Each row of a before or after table is a point. One or more steps were done to the points. Then noise was added and the rows were shuffled. The steps act on columns, c1 being the first. Name the steps. A step turns or swaps two columns, mirrors them in a line or flattens them onto one, adds a multiple of one to another, or multiplies or shifts one. Angles are multiples of 10 degrees, from the lower column toward the higher: turns from -170 to 170, lines from 10 to 170 but not 90. Use the fewest steps. Two steps may share a column if one is a turn and the other turns, adds or multiplies; they go together, in the order done. Otherwise the lowest column goes first.

Before:
[[  2   4]
 [-16  21]
 [ 17  -3]
 [ 41  -2]
 [ 60  14]
 [-28   4]
 [ 21 -17]
 [ 30  -2]
 [-10 -13]
 [ 18  -8]
 [ 20  23]
 [ 11 -36]
 [-12  -6]]
After (13 x 2):
[[-12  -8]
 [  0  28]
 [ -2  17]
 [ -6 -13]
 [ -2  41]
 [-17  23]
 [ 22 -15]
 [-37  14]
 [ 16  61]
 [  6 -29]
 [ -7  16]
 [ 22  20]
 [  6   1]]
Steps: swap c1 and c2

Before (11 x 3):
[[-36 -17  46]
 [  7  -7  19]
 [-57  47  -9]
 [ 57 -17  44]
 [ 60 -55   6]
 [ -4  15   3]
 [ -3  29 -28]
 [  6   7 -22]
 [ 17  13  -4]
 [ 21   8   3]
 [-12 -26   9]]
After (11 x 3):
[[ 56 -63   7]
 [-34 -30  47]
 [ 20   2   3]
 [ -4   6   2]
 [ 53 -30  40]
 [ -2  29 -34]
 [ 16   3  -6]
 [ 11 -23  23]
 [-13 -37   3]
 [  9   0 -20]
 [-54  37  -3]]
Steps: shift c2 by -10

Before (11 x 6):
[[ 10  -1  -4  18 -17 -10]
 [ -4  14 -13   1 -13  27]
 [-19   1 -14 -12  -3   0]
 [  5  10   0  22 -31   4]
 [ 24  26 -37  -3 -10 -17]
 [-13  32 -40  21  21   5]
 [-10 -15  -3  21 -29   7]
 [ 43  35  -6   8  -9  -7]
 [ -2   3 -26  -6   1  14]
 [ -3  14  -6 -45 -12  -7]
 [-16  -8   6 -17  -4  33]]
After, 11 rows:
[[ -2  13  12 -45 -11   1]
 [  5  10  -1  23 -30  -3]
 [ 45  35  12   8 -10   1]
 [ -3  13   4   1 -13 -34]
 [-16  -8 -24 -17  -5 -24]
 [-11 -15  -1  22 -29  -8]
 [-18   1  20 -12  -3 -11]
 [ 25  26  60  -4 -11 -15]
 [-13  32  53  22  20 -35]
 [ -1   2  29  -7   1 -34]
 [ 10  -2  10  17 -17   6]]
Steps: multiply c3 by 1.6; turn c3 and c6 by 150 degrees

Before:
[[ -9  -1   8 -15  -7  12  -8  11]
 [  3   9   2   4  -3  -5  -5 -11]
 [  3   3  27   7  -7  -3  16  13]
 [  2  10  14  -8   1  19  -5   9]
 [  5  19   5 -16  -9  20  -5   7]
 [ -5   0   3   7   1   3  -7   1]
 [ -6   0  11 -13  -3  47 -10   4]
 [  7   3  -2   0 -10  -4   4  11]
 [ -1   2   7  -1  -9  -2  -9   5]
 [  7   3  10  10 -12  -1 -10   8]
 [  8   1   2   8   0  -1  -4   4]
 [ -3  14  -1   5 -13   4  -2  12]
 [ -9   6  -2   8 -12  -2  -9  12]
 [  7  20   3   7   2   0  -8  13]]
After:
[[  7   3  -3   4 -10  -4   4  11]
 [  5  19   5 -37  -3  20  10   7]
 [  8  20   3   8   6  -1   5  13]
 [ -1   2   7   1  -1  -2  12   4]
 [  3  10   2   9   1  -6   6 -11]
 [ -3  14  -1   1  -9   4   9  12]
 [ -8   6  -2  10  -3  -1  15  12]
 [  8   2   3   8   3  -1   2   4]
 [  2  10  13 -27   3  19   3   9]
 [ -9  -1   9 -27   1  11  11  12]
 [ -7   0  11 -59   5  47   9   5]
 [ -4   0   3   5   5   3   5   1]
 [  3   2  27  10 -16  -4  -8  13]
 [  8   3  10  11  -4  -2  16   8]]
Steps: add -1 times c6 to c4; mirror c5 and c7 in the line at 160 degrees
